Each row of a before or after table is a point. One or more steps were done to the points. Then noise was added and the rows were shuffled. The steps act on how far a point lies along the listed directions, d1 being the first. What was done? A step turns or swaps two directions, mirrors them in a line or flattens them onto one, adds a multiple of one to another, or multiplies one. Angles are multiples of 10 degrees, from the lower direction toward the higher: turns from -170 to 170, lines from 10 to 170 but not 90. Use the fewest steps. Two steps may share a direction if one is a turn and the other turns, adds or multiplies; they go together, in the order done. Otherwise the lowest direction goes first.

Directions:
(1): [-26,-31]
(2): [-31,26]
Before (9 x 2)
[[52,12],
[1,29],
[-4,0],
[47,6],
[-20,-33],
[34,-1],
[0,-62],
[-38,21],
[-2,-18]]
After (9 x 2)
[[-25,28],
[35,6],
[47,3],
[-34,-29],
[6,-30],
[-3,-2],
[52,-2],
[-5,17],
[-12,61]]
Steps: swap d1 and d2

Directions:
(1): [25,33,26]
(2): [5,28,-40]
(3): [42,-23,-11]
Before (8 x 3)
[[21,-6,-16],
[-9,-20,-32],
[-16,-61,-62],
[7,-36,-11],
[29,26,10],
[-47,30,27],
[15,48,-1],
[-28,63,14]]
After (8 x 3)
[[-37,56,-3],
[7,-9,1],
[-53,25,16],
[8,41,-19],
[14,-32,4],
[24,-4,-10],
[17,18,-14],
[15,-37,7]]
Steps: flatten d1 and d2 onto the line at 60 degrees

Directions:
(1): [53,16,10,-10]
(2): [-18,54,7,-1]
(3): [12,9,-39,38]
(4): [-2,4,-40,-41]
Before (8 x 4)
[[-6,-27,-8,64],
[-2,24,10,-30],
[-68,12,-17,-29],
[18,-24,-16,-43],
[-57,-11,-14,12],
[-48,-11,23,21],
[1,20,20,8],
[-47,11,-5,-20]]
After (8 x 4)
[[32,19,15,36],
[-19,11,-12,29],
[-15,-57,-10,48],
[-20,9,-16,-8],
[2,-60,-6,3],
[16,-29,10,-61],
[-12,-38,-14,33],
[2,-44,-38,-14]]
Steps: turn d1 and d2 by 80 degrees; turn d3 and d4 by -170 degrees

Directions:
(1): [0,44,43,5,33,-1]
(2): [-26,49,-25,1,-33,-7]
(3): [-9,-9,35,-42,-28,-31]
(4): [47,20,-25,-38,12,-6]
(5): [9,-3,-10,28,11,-62]
Before (12 x 6)
[[-2,1,-4,5,-21,-18],
[27,20,47,-28,50,13],
[34,43,-5,-1,30,32],
[-27,-1,-32,-5,-8,-42],
[-19,47,27,28,13,-16],
[36,26,-20,26,42,-32],
[8,13,65,3,41,-5],
[-8,65,25,38,7,-39],
[-26,49,16,5,-17,-4],
[-34,-39,13,5,-18,14],
[22,-29,-24,67,8,37],
[-22,50,-7,14,-3,-56]]
After (12 x 6)
[[-24,-1,-40,2,-4,-37],
[-24,42,-7,5,-13,-61],
[19,28,4,26,39,-38],
[0,1,-12,7,-20,-16],
[32,-1,-6,63,30,36],
[-14,-32,-5,-3,-10,18],
[12,5,60,-38,29,0],
[15,43,24,-3,23,22],
[8,-1,70,-21,22,-20],
[-6,57,33,14,-9,-53],
[-22,44,14,-11,-26,-11],
[-15,44,33,4,1,-30]]
Steps: turn d1 and d3 by 30 degrees; multiply d4 by 0.4

Directions:
(1): [39,9,19,-13,50,18,-15,-37]
(2): [55,28,-2,12,-5,-2,32,39]
Before (9 x 8)
[[13,-1,26,-17,42,13,-17,-30],
[55,22,22,-2,31,26,-20,-10],
[40,0,2,-16,52,22,-37,-66],
[20,10,17,14,40,7,-19,-1],
[-97,-23,-14,11,-52,-4,-26,18],
[43,23,-22,31,-54,-18,77,113],
[-1,6,-9,3,-33,16,-14,-4],
[33,0,9,12,0,1,5,-19],
[23,20,5,9,-31,-16,15,42]]
After (9 x 8)
[[9,-9,4,12,-14,-4,0,-19],
[-10,0,9,13,23,1,-22,1],
[10,9,-8,4,-26,18,-14,-5],
[-5,12,5,8,-1,13,-12,12],
[-16,-11,21,-18,26,9,-22,-27],
[15,18,3,9,-35,-16,14,42],
[32,19,-25,32,-61,-19,74,114],
[-5,-17,-7,-16,26,14,-44,-65],
[-1,0,11,0,1,14,-28,-8]]
Steps: flatten d1 and d2 onto the line at 130 degrees

Directions:
(1): [64,14,1,-32,-9,-12,-7,-38,17]
(2): [-53,0,-14,-39,-16,-21,-25,-39,5]
(3): [-2,-16,17,34,13,-10,-42,-3,60]
(4): [17,-46,-37,13,-30,27,-36,-5,-23]
(5): [-4,-47,36,-45,5,34,13,10,18]
Before (8 x 9)
[[-11,12,7,34,9,20,25,56,-16],
[-48,-5,-28,37,-17,-13,-9,7,-26],
[-51,-4,-13,23,23,27,42,46,-32],
[-71,21,4,16,24,-11,21,31,-29],
[29,-18,30,-55,21,19,-11,-13,33],
[50,-51,17,-67,-26,38,11,19,19],
[-5,-1,4,13,-4,-2,-26,-6,32],
[-5,39,-31,21,2,-6,25,19,-64]]
After (8 x 9)
[[60,26,-24,-61,-41,-31,-15,-41,18],
[61,27,-8,-9,12,-11,-26,-26,17],
[-8,-52,2,-48,3,54,27,12,-10],
[-56,-20,28,-8,7,3,26,22,3],
[-15,4,11,23,5,-2,-15,7,32],
[-3,-41,31,-14,21,43,28,44,-18],
[-11,-46,-7,-22,-24,44,-12,19,-12],
[-30,-9,-17,-15,-5,21,20,20,-58]]
Steps: turn d1 and d5 by -70 degrees; add -0.3 times d3 to d1; turn d2 and d4 by -110 degrees

Directions:
(1): [-21,12,9,-31,-28,8,20,-54,1,-47,31]
(2): [35,0,-11,41,47,12,21,-37,35,-23,-7]
Before (14 x 11)
[[-36,7,3,-20,-35,17,20,-30,9,-52,8],
[8,-19,6,27,8,5,-17,58,9,39,14],
[-30,-2,1,-33,-10,-7,-59,96,-24,47,-47],
[31,-13,-31,83,65,4,6,-20,39,0,-9],
[32,-4,-12,26,14,12,13,-46,15,-17,1],
[0,27,-3,-21,-19,-7,9,-41,21,-38,16],
[-4,3,-12,8,-5,-18,-48,83,-17,51,-28],
[-19,19,0,-37,-27,19,4,-25,-32,-25,8],
[-20,5,8,-20,0,-27,-36,64,-22,56,-38],
[6,-10,15,-2,12,-16,-19,70,0,50,-26],
[-27,-12,3,-2,-38,21,-6,-42,1,-7,30],
[34,-30,0,49,41,8,-37,59,22,78,-35],
[62,16,-7,66,76,18,23,-35,58,-36,-4],
[12,3,-20,21,18,-6,8,-38,40,-23,5]]
After (14 x 11)
[[-9,8,4,-10,14,-23,-30,61,-13,56,-43],
[-24,-9,-17,23,-1,-2,-7,-10,1,-7,22],
[7,28,-8,-11,-5,-5,10,-37,24,-33,11],
[4,27,13,-3,4,14,14,-32,17,-43,24],
[-13,-19,-3,21,-13,23,-4,-45,11,-1,26],
[10,3,-2,-4,-11,10,7,-45,1,-19,17],
[0,8,-14,14,-4,-11,-51,85,-17,48,-31],
[5,-9,17,-4,7,-13,-19,74,-4,47,-27],
[-10,-5,-4,-10,13,-3,-56,90,-14,49,-55],
[1,-18,5,12,-4,5,-19,53,3,41,13],
[-5,7,-11,0,-12,-4,10,-38,27,-28,15],
[11,16,-9,-4,6,24,8,-28,-13,-26,-6],
[-17,7,-6,8,-9,25,25,-30,17,-52,-3],
[-3,-28,13,9,-4,4,-43,66,-6,73,-11]]
Steps: flatten d1 and d2 onto the line at 30 degrees

Directions:
(1): [-22,18,-20,-3,30,49,38,5,29,-33,-37,-22]
(2): [-1,-2,35,-33,14,37,-7,-10,6,-40,56,31]
Before (9 x 12)
[[-8,24,-45,18,11,7,44,-12,34,7,-83,-49],
[20,-25,7,22,-41,-85,-52,3,-37,55,15,17],
[-8,9,20,8,13,10,3,-13,8,-5,12,28],
[15,-6,5,-18,-12,11,11,4,-2,-1,8,-1],
[-13,25,-51,30,14,-8,19,32,15,6,-76,-21],
[-1,4,-49,30,-9,-52,7,25,-2,44,-63,-49],
[15,-18,48,-22,-1,15,-51,2,-27,-15,86,37],
[8,-2,-32,32,-5,-11,29,-4,2,7,-49,-32],
[-4,6,-5,-5,17,16,6,9,6,11,-3,8]]
After (9 x 12)
[[-8,8,17,10,17,16,8,-13,14,-12,10,23],
[20,-30,25,7,-31,-73,-61,-2,-35,42,43,34],
[-2,10,-8,-3,19,15,9,9,10,17,-5,8],
[8,-13,47,-32,15,39,-38,6,-17,-37,83,32],
[10,-4,-37,30,-22,-69,-9,21,-16,57,-43,-40],
[15,-8,5,-18,-11,12,14,1,-3,1,8,-3],
[-4,18,-50,39,2,-29,7,29,3,22,-72,-16],
[-1,14,-46,27,-3,-18,30,-13,20,28,-86,-50],
[16,-8,-28,33,-14,-26,19,-5,-6,21,-43,-26]]
Steps: turn d1 and d2 by -20 degrees

Directions:
(1): [31,-30,-42,-3,-1,20,32,21,-35,27,-18,20,23,-53]
(2): [12,-41,-10,-20,22,0,-26,-40,-6,32,-40,9,-58,18]
(3): [-24,9,36,4,45,18,-25,51,-21,-23,-34,37,-12,-15]
Before (14 x 14)
[[-42,26,46,-9,32,-22,-43,20,5,-33,7,28,-4,30],
[-40,12,46,6,41,-11,-11,39,-7,-28,-8,22,10,4],
[-31,66,54,26,-3,8,-26,37,10,-56,0,18,27,14],
[-20,38,29,8,21,7,-9,8,-1,-30,13,28,10,-4],
[-12,23,2,6,-21,32,19,24,11,-31,20,8,22,-18],
[-19,18,39,23,-10,10,-1,12,12,-10,27,5,-4,29],
[-15,32,26,20,37,-4,-27,44,-13,-16,-9,10,25,-5],
[-11,-22,29,-9,17,-18,-37,-33,7,-2,-29,18,-57,37],
[0,28,11,2,17,5,-2,52,-6,-29,2,26,37,-25],
[-29,61,53,21,10,-20,-35,58,14,-54,25,18,11,21],
[27,-50,-33,-19,-10,-16,11,-60,13,51,-3,1,-34,28],
[74,-37,-83,-18,-112,-25,94,-92,18,42,77,-73,50,7],
[-36,40,30,17,6,-2,-2,23,23,-18,39,-26,26,2],
[-19,24,8,16,2,3,11,38,12,-24,-16,4,36,11]]
After (14 x 14)
[[-7,2,23,14,-17,6,2,-16,17,6,27,-2,-15,36],
[-16,27,32,14,36,-17,-44,12,4,-10,-7,-2,-1,23],
[-11,-1,-2,-2,-6,28,4,1,11,-15,-1,12,-11,-3],
[-15,8,5,5,9,-3,-3,7,17,-10,-27,0,5,31],
[-13,35,37,6,-4,-35,-48,-6,32,-27,23,-2,-27,53],
[-16,40,38,10,-9,-7,-43,-24,27,-30,-6,-1,-15,46],
[95,-77,-109,-22,-70,16,107,-34,-48,64,13,-12,54,-67],
[-16,31,25,1,17,-4,-20,-24,13,-17,12,17,-10,19],
[-22,7,11,4,6,-8,-7,-20,24,11,23,-33,-8,18],
[-14,6,24,3,-17,-25,-6,-24,20,-17,14,-2,-8,30],
[-40,11,47,4,31,-22,-21,5,14,-22,2,3,-10,35],
[25,-31,-34,-5,-18,-4,37,-9,-1,33,14,13,18,-9],
[-35,22,33,-14,11,-36,-37,-19,26,-23,24,2,-9,54],
[-5,16,20,-7,28,-1,-28,22,3,-20,-14,22,-4,6]]
Steps: turn d1 and d3 by 40 degrees; multiply d2 by 0

Directions:
(1): [-17,-60,29,-8,-31,-39,1,-18,-33,-37,-27,-21,24,-12,-5,30,-21,-37]
(2): [-20,-9,-57,-44,-32,33,39,-3,-30,-24,-7,60,-4,-1,-11,-13,-10,-2]
(3): [-8,-8,-4,36,-48,-25,7,51,14,-19,-11,11,19,36,-16,17,12,67]
(4): [-27,-6,-21,2,18,-33,-41,40,5,15,9,30,-21,35,-45,8,16,-60]
(5): [-62,23,18,-19,23,32,-41,-1,25,-51,-29,-2,21,29,26,-9,-16,6]
(6): [-5,31,-34,4,-43,11,-32,0,-58,27,21,-46,15,39,26,0,-16,-10]
Before (12 x 18)
[[0,36,-17,57,-12,14,23,29,34,-21,-11,36,23,26,-4,-9,18,73],
[0,56,-2,-9,35,52,-25,-2,10,11,20,-7,8,31,39,-39,-5,23],
[-24,60,-20,-7,1,48,-20,-3,12,17,-13,-4,5,37,26,-37,8,23],
[7,18,-28,-16,3,16,-9,-7,-14,24,10,-27,19,10,3,-6,3,-31],
[-3,54,-30,-20,-12,64,-2,10,10,0,12,39,2,11,12,-42,-9,38],
[6,22,16,-16,13,24,12,-25,4,14,23,-14,3,16,15,-8,-19,18],
[1,-8,-9,-27,-22,40,39,-31,-21,7,-12,39,5,-53,-2,-13,6,19],
[-33,-56,57,-34,30,-8,-2,-14,19,-56,-42,-5,16,-26,-7,9,-23,-40],
[-1,35,20,8,48,42,18,-19,66,-35,-4,18,-9,-16,0,-28,0,36],
[-4,3,-68,-17,-15,13,-18,13,-21,34,22,65,-37,32,-44,-5,26,-56],
[-16,-30,37,4,-42,-21,-25,-5,-46,-42,-47,-24,48,19,9,42,-26,15],
[-44,-24,-4,26,16,-30,4,63,63,-70,-30,76,-1,34,-41,21,45,19]]
After (12 x 18)
[[-57,-17,29,-10,-5,9,-18,38,39,-67,-46,9,31,34,-3,5,-12,35],
[19,-4,0,-23,31,10,20,-22,19,7,-5,-2,11,-28,-7,-8,12,-25],
[17,59,-47,56,-20,10,-19,14,-30,44,30,-18,13,44,7,-10,8,-1],
[68,-7,37,14,-11,27,39,-62,3,17,4,-34,2,-54,35,1,9,43],
[45,49,17,28,28,14,-27,12,31,56,38,-10,-15,-6,-2,-28,11,9],
[1,5,9,-10,32,-4,7,1,22,21,26,21,-17,23,-23,-4,-1,-12],
[23,31,-13,-6,58,29,0,15,27,36,34,39,-24,9,-4,-36,20,-1],
[-48,14,18,-31,12,18,-67,-15,-39,-29,-37,-11,29,32,15,16,-29,-41],
[1,-10,50,42,6,-36,-37,15,20,36,-5,-17,8,-16,-22,17,30,3],
[-3,49,-32,41,-64,30,0,17,-26,-27,3,-44,45,53,59,6,7,90],
[4,41,-23,48,1,0,-3,45,43,5,23,28,-15,42,-38,-10,22,35],
[13,52,-11,0,37,31,-5,-9,26,53,4,7,-27,3,4,-40,27,-5]]
Steps: turn d1 and d5 by 40 degrees; turn d2 and d4 by -160 degrees; turn d3 and d6 by 90 degrees

Directions:
(1): [14,-11,-42,-54,3,57,19,5,45,12,-19,-46,-2,-11,-14,12,-28,-18,22,-29]
(2): [-18,-36,-50,62,7,-5,-14,-38,27,-9,-2,-8,34,-36,-42,-37,-2,11,6,4]
(3): [-63,-13,16,-6,40,18,-30,8,9,12,24,-5,-45,25,8,-42,-55,26,-9,2]
(4): [28,-50,-21,-24,32,-17,9,12,-45,-18,0,19,15,58,-57,9,-25,-3,2,14]
(5): [28,6,-10,2,30,2,-5,-5,0,23,52,-48,46,7,22,26,-2,42,-61,0]
Before (8 x 20)
[[32,1,-70,-14,-29,30,11,-19,32,-6,-25,-38,32,-46,-6,8,36,-19,17,-26],
[-23,14,6,-29,-8,58,3,2,47,27,-29,-21,-24,-38,18,-8,-1,-17,38,-28],
[7,-31,-51,-48,6,41,20,17,-10,-1,-17,-15,2,41,-34,13,-44,0,5,-10],
[4,13,34,56,4,-61,-23,-4,-61,-30,12,52,27,22,5,23,49,17,-19,23],
[6,37,3,5,-10,10,3,8,7,9,8,-17,9,-30,28,20,23,5,-13,-8],
[26,-31,-23,-42,32,15,19,-2,1,-5,-7,-25,3,17,-50,3,-29,-1,-16,2],
[6,-7,-57,22,0,26,13,-19,62,-8,-11,-41,24,-46,-15,-8,-10,6,14,-23],
[21,20,-24,-13,-39,20,16,-14,49,-8,-47,-2,-25,-40,-5,6,6,-19,55,-7]]
After (8 x 20)
[[51,-41,8,-1,26,-42,12,6,-77,-12,0,43,47,52,-50,26,23,1,-3,25],
[-10,62,17,53,-59,-8,0,-11,-1,10,2,4,17,-43,65,13,52,18,-30,0],
[-59,4,-13,-36,34,70,-25,9,55,12,-1,-43,-40,-2,17,-9,-49,11,17,-35],
[-27,-23,-5,48,12,-51,-35,-13,-55,-28,17,46,2,22,-14,-43,20,22,-13,29],
[-7,55,39,38,-35,-13,0,-24,26,5,-5,-7,-7,-66,39,-8,48,4,-27,4],
[-11,-17,1,-14,15,-7,0,24,-37,-19,-12,33,-22,30,-33,-5,-15,-10,18,10],
[36,-27,-2,20,36,-56,-11,-7,-51,-17,30,28,16,55,-34,9,-15,45,-25,44],
[0,-27,-18,69,6,-53,-1,-16,-19,-40,-4,39,22,-1,-40,-24,10,11,8,21]]
Steps: turn d1 and d3 by -150 degrees; turn d4 and d5 by 160 degrees; multiply d4 by 1.6

Directions:
(1): [10,-19,3,64,-17,44,25,-17,6,-15,44,-37,29,-12,7,-16,24,48,-1,2,22,60,3,-10]
(2): [5,35,30,18,16,-13,45,64,-17,4,6,-15,14,-27,-10,15,27,-1,-18,-77,-22,-17,-24,-24]
(3): [23,-25,-48,-32,-41,6,12,44,-30,-20,47,10,-38,-11,-5,-2,-21,9,7,26,-49,14,-21,-43]
(4): [-31,-20,-23,4,-16,-18,3,-7,-13,-71,-11,-37,10,33,41,-19,38,-68,3,-17,1,-5,3,-24]
Before (14 x 24)
[[17,-9,-23,33,-47,55,33,9,-17,-36,54,-31,-1,-29,1,1,27,54,2,16,-3,68,-14,-34],
[5,10,-14,-29,-26,-2,3,41,-15,1,-5,-2,-25,11,-3,4,-13,-2,-5,8,-43,22,-23,-23],
[-1,-17,-21,5,9,-16,-52,-66,31,18,-5,17,10,33,7,-8,-11,-5,23,54,34,11,17,46],
[20,-3,-25,-13,-18,9,-3,16,-12,7,14,-2,-9,-4,-15,-21,8,5,1,4,-23,5,16,-26],
[-9,20,5,-7,36,-9,-4,-13,1,25,-18,5,12,26,-8,-4,9,-16,-11,-9,10,-13,0,17],
[14,-38,-18,-17,0,19,-17,-21,-15,3,3,7,-24,-10,-5,-12,-14,17,25,47,-13,10,19,2],
[20,-5,-29,11,2,8,9,43,-19,24,7,9,-7,-19,-15,28,-24,14,14,15,-38,-11,-21,-15],
[12,-8,28,1,13,13,-9,-52,33,61,-14,31,-7,-14,-33,11,-46,54,6,15,20,15,20,44],
[12,-30,-22,-40,-17,-12,-34,-18,-12,-11,-9,23,-36,8,5,0,-11,-28,21,29,-2,7,2,17],
[-16,47,137,103,80,29,-12,-93,72,63,-67,-9,81,-15,-15,21,26,76,-18,-19,111,20,54,111],
[20,10,-9,-47,-6,-24,5,32,-20,-11,23,21,-8,-3,-5,19,-23,9,20,14,-36,-21,-23,-20],
[15,-14,9,8,-15,32,22,25,8,23,22,12,-7,-23,-32,12,-20,58,-8,27,-3,-3,-5,5],
[11,-3,-12,43,-21,23,6,-3,-7,-3,21,-6,23,-21,11,-8,25,47,5,-4,-12,59,-22,-8],
[31,13,-1,-27,-4,9,-16,46,-14,67,29,62,-47,-53,-45,32,-58,47,13,15,-31,-5,-12,4]]
After (14 x 24)
[[-2,5,25,28,12,4,3,-40,14,-22,10,-23,49,13,19,0,19,21,18,6,34,15,5,11],
[-10,11,18,33,-10,21,5,-11,13,-3,-14,-35,20,19,11,-8,18,14,-8,-4,12,50,-2,3],
[-7,-44,-19,5,-33,30,-3,-19,12,-21,11,-5,-5,14,-2,-7,-10,20,3,60,15,7,12,8],
[1,-20,-55,-165,-23,-69,-67,33,-33,-12,-49,99,-109,23,-13,31,-90,-66,17,98,-79,-80,3,5],
[19,-15,-40,8,-57,47,27,19,-25,-43,57,-21,-17,-26,1,2,17,42,6,26,-19,58,-18,-42],
[-9,17,-8,-25,31,-17,-8,-6,-6,21,-17,12,-1,29,-8,-4,2,-24,-10,-3,-2,-19,-4,12],
[32,22,0,-18,24,-25,-24,13,13,74,12,48,-10,-15,-37,22,-34,34,9,19,-10,-13,-14,33],
[13,-1,-8,20,-10,19,-2,-9,2,9,9,-17,15,-2,-10,-26,24,16,-2,-3,4,19,26,-14],
[24,6,40,19,18,10,-4,-11,7,37,-5,11,2,-27,-18,14,7,31,4,-20,24,21,1,37],
[21,-18,14,12,19,29,-1,-16,-7,29,6,3,-6,-30,-18,-6,-5,47,16,19,0,16,17,12],
[-5,-26,-24,55,3,25,-5,-25,4,-9,-8,-25,29,10,17,7,4,-1,19,28,13,16,5,5],
[5,-33,-16,-43,-9,-3,-30,-53,17,27,-15,42,-37,10,-18,3,-61,13,16,50,-3,2,20,29],
[-20,-38,-10,40,-12,33,-52,-87,24,-9,1,-2,8,14,21,-17,-8,3,30,56,58,42,39,36],
[13,-16,-44,1,-38,8,-4,11,-22,-19,23,9,-5,-10,14,-8,7,22,13,18,-39,45,-27,-25]]
Steps: mirror d1 and d3 in the line at 40 degrees; swap d2 and d4
